Each point is reached from the start by the listed moves, each made once or not at all, plus a little noise. Say if it took an odd or an even number of moves. Then give how often each move was made.

Moves:
(1): [64 25 37 15 -6]
(2): [ -4  53 -16 -10  11]
(3): [-33  10  57  -6 -21]
Start: [-23   4  -5  19  -1]
Points:
[-60  70  38   4 -12] -> even (0, 1, 1)
[  5  95  74  19 -16] -> odd (1, 1, 1)

Moves:
(1): [ 35   2 -10   5   3   6   7  -4 -18  12  -9]
(2): [-26  44  -7   2 -11  16  -7 -17 -19   1  -1]
(3): [-2  2 35  4 -1  0 16 -9  1 -5  2]
(4): [ -3  -3 -10  46  13   5   7  -4  -5  -9   2]
(5): [  2  15  -3 -17  55  -1  22   4  -8   3  -6]
(6): [  3 -18  -4  -1  15  47  -4  -5 -29  -3   8]
(7): [ -6  -2 -15  -8  -8  -1  39 -16  -5  -3   2]
(8): [ -2   7  10   5  -5  12  12  30  -6 -12  12]
(9): [16 11 -2 -3  6 22  8  1 52 17 -2]
(10): [-7 -9 10  4 -4 -2 -2 12 -9 37  4]
(11): [12 11  2  1  9 -4 -2 -3  8  0 39]
Start: [  9 -18   1 -26  -6   3  -3  -9  15  -8  45]
Points:
[-17  54  -6 -46  29  48  69   6  17  31  51] -> even (0, 1, 0, 0, 1, 0, 1, 1, 1, 1, 0)
[ 50   6   0  -2  64  33  95 -39  31   6  32] -> even (1, 0, 1, 1, 1, 0, 1, 0, 1, 0, 0)
[ 27  30  19 -34  57  91  38 -25 -17  54  40] -> odd (1, 1, 1, 0, 1, 1, 0, 0, 1, 1, 0)
